Rows are points. The points of each table are mixes of a few directions, plus a little noise. Count the directions of each table, and those that both share. Where both have some left over, give the other angles between the two spaces (their principal angles), to ten degrees, smallest first.
(in the rows, 128 means zero)

First:
[[ 79 162 125]
 [ 71 168 125]
 [226  59 134]
 [136 122 128]
 [158 107 130]
 [ 98 149 126]]
Second:
[[151 113 129]
 [123 131 128]
 [193  83 132]
 [ 46 185 123]]
Directions: first 1, second 1, shared 1

First, 9 rows:
[[179 114 115 144  70  76 134  86]
 [125 144 117 114 188 158 127 172]
 [133 152 133 120 110 112 140  93]
 [159 141 133 146  56 120 110 107]
 [ 88 117 157 105 134 126 139 170]
 [142 104 121 153  95 116 117 100]
 [103 128 126 126 166 152 127 129]
 [103 126 124 127 170 155 125 136]
 [119 124 126 117 164 136 133 158]]
Second (10 x 8):
[[115 118 153 140 148 123 132 103]
 [153 151 137 148  34 144  96 100]
 [125 123 148 122 102 123 116  86]
 [107 118 138 123 151 111 120 104]
 [135 127 112 108 128 130 136 146]
 [134 114 145 127 149 138 161 127]
 [122 120 127 116 148 123 136 130]
 [114 109 137  96 145 113 134 101]
 [147 168  59 163 147 147 124 249]
 [128 133 126 138 129 129 124 134]]
Directions: first 5, second 4, shared 1; angles 30, 60, 90

First:
[[ 67 158 161 189 180 107 123 116  64  59 106]
 [189  98  94  66  76 149 133 140 192 198 150]
 [113 136 136 143 141 123 127 125 112 111 122]
 [121 131 132 135 134 126 127 127 121 120 126]
 [177 104 101  79  86 145 132 137 179 183 145]
 [107 138 140 149 146 121 126 124 106 104 120]
 [115 134 135 141 139 124 127 126 115 114 123]
 [ 72 155 159 184 176 109 124 117  69  64 108]
 [191  97  93  65  75 150 133 140 194 199 151]]
Second (11 x 11):
[[142  97 149 123 249 173  88 172 158 181  40]
 [147 166 103 175  85 103 145  85 111 157 119]
 [127 141 120 136  93 114 140 111 118 119 148]
 [138 178  95 172  28  83 164  68  97 127 165]
 [114 133 124 115  75 112 145 118 117  89 180]
 [140 129 128 143 161 137 118 130 134 159  90]
 [121  93 151  97 199 160 103 171 150 129 101]
 [125 113 138 115 161 142 116 147 138 130 115]
 [135 115 137 127 182 148 110 147 142 153  87]
 [ 95  98 147  70 109 133 131 156 132  57 195]
 [124 147 115 136  67 105 149 103 112 107 168]]
Directions: first 1, second 2, shared 0; angles 90

First:
[[181 141  97 171 157 119 120  69 130  82 179  95 146 177]
 [ 40 116 185  51  87 153 143 249 133 204  42 202  94  36]
 [100 132 140 105 134 153 145 163 137 141 106 150 127 122]
 [ 79 115 144  95 116 147 149 155 127 159  86 140 126 121]
 [128 121 150 117  90 100 101 164 120 153 115 151 101  61]
 [177 153 110 159 160 129 118 113 140  88 175 127 137 148]
 [182 123 109 170 114  81  94  70 112 104 169  91 126 131]
 [109 104 124 126 109 117 135  93 112 142 110  97 133 147]
 [161 142 115 150 146 124 119 113 134 102 159 123 133 141]
 [125 133 106 137 166 159 157  92 136 105 138 104 156 198]]
Second (9 x 14):
[[ 41  75 161  77  57 112 141 139  99 204  42 116 111  92]
 [189 165 107 164 177 139 118 121 151  75 189 136 141 153]
 [123 125 131 124 123 127 129 128 125 132 123 127 127 126]
 [170 154 112 153 162 137 122 123 144  91 170 133 136 146]
 [ 27  66 165  69  46 109 143 141  93 219  28 114 106  87]
 [168 152 113 152 161 136 122 123 143  93 168 134 136 145]
 [193 169 105 166 181 142 118 119 152  71 193 137 141 153]
 [122 125 131 125 123 128 129 129 126 134 122 128 127 126]
 [121 123 132 123 121 126 130 129 125 135 120 127 125 124]]
Directions: first 3, second 1, shared 1
